Each row is a point. Each copy is the shape, with its points in the same order, turned, moved and blurred by noise. Is it also mirrored, or only turned?

Shape (7 x 3):
-4.0 0.3 -0.4

1.4 -1.0 3.9

-0.4 -0.1 -1.6

1.3 1.7 -2.5

-4.1 -3.2 -2.1

-1.1 0.2 -2.1

2.6 -2.1 6.8
Copy 1 (7 x 3):
-2.2 2.8 2.6

4.6 0.7 2.2

-1.0 1.4 -0.6

-0.4 2.5 -2.8

-3.2 -0.6 3.1

-1.4 1.1 -0.3

7.4 0.2 2.6
Copy 1 is: only turned
Copy 2 (7 x 3):
-1.4 5.1 -1.1

1.0 -1.2 -1.0

-3.5 2.0 -1.7

-5.1 1.0 0.0

-1.4 5.0 -5.2

-3.6 2.6 -1.5

3.6 -3.4 -0.3
Copy 2 is: mirrored

Shape (12 x 6):
0.6 -2.3 -6.5 0.8 -3.5 0.9

0.2 2.7 3.0 -2.4 -1.4 -5.1

1.2 -1.3 -1.7 0.6 0.1 -0.8

4.7 1.3 -1.9 -0.6 0.1 5.5

2.0 0.2 -0.2 8.4 -2.4 -2.9

2.2 -2.0 0.0 0.0 -0.5 -0.1

-1.1 -0.9 0.4 0.6 2.0 1.8

-3.1 1.4 -3.2 4.9 0.5 -1.9

-1.9 3.1 -2.6 3.3 -2.3 -5.7

4.2 -2.6 -0.5 -0.3 0.8 -1.4

-0.6 -4.5 3.4 3.7 1.4 -0.7

0.5 0.0 -4.3 1.3 3.1 1.5
Copy 1 (12 x 6):
-1.6 -2.1 -0.2 5.2 -4.4 3.4

-3.3 1.5 4.7 -3.2 1.7 0.4

0.0 -0.4 0.7 2.2 -1.2 1.9

1.9 3.6 -2.2 1.3 -6.0 1.4

0.1 2.8 4.3 7.9 3.3 3.4

1.3 0.2 0.8 1.2 -1.6 0.8

0.0 0.5 -3.1 0.5 0.3 0.5

-3.7 0.9 -1.4 4.6 3.3 4.2

-6.0 0.5 3.5 3.3 2.2 4.2

3.3 -0.6 2.2 0.0 -1.5 2.1

3.9 -0.6 0.4 2.8 4.2 -0.4

-0.2 0.8 -3.5 2.4 -1.7 4.8
Copy 1 is: mirrored
Copy 2 (12 x 6):
-1.1 0.1 5.7 1.6 0.3 5.3

0.2 2.4 -3.3 1.4 -3.3 -2.9

-1.0 -0.5 1.3 -0.5 1.3 1.2

5.7 0.5 3.1 -2.1 3.9 2.5

-1.5 -4.4 3.4 5.3 2.7 -3.8

0.3 -1.2 1.5 -1.6 0.2 0.5

-0.7 1.9 1.8 -2.9 3.1 -1.2

-4.3 1.7 2.4 3.8 4.4 -0.6

-3.2 1.5 0.3 7.0 0.5 -1.0

0.3 -3.0 -0.3 -1.6 0.6 1.5

-3.4 -2.7 2.4 -3.2 1.6 -4.4

-0.8 1.1 1.3 -0.6 5.7 2.9
Copy 2 is: only turned
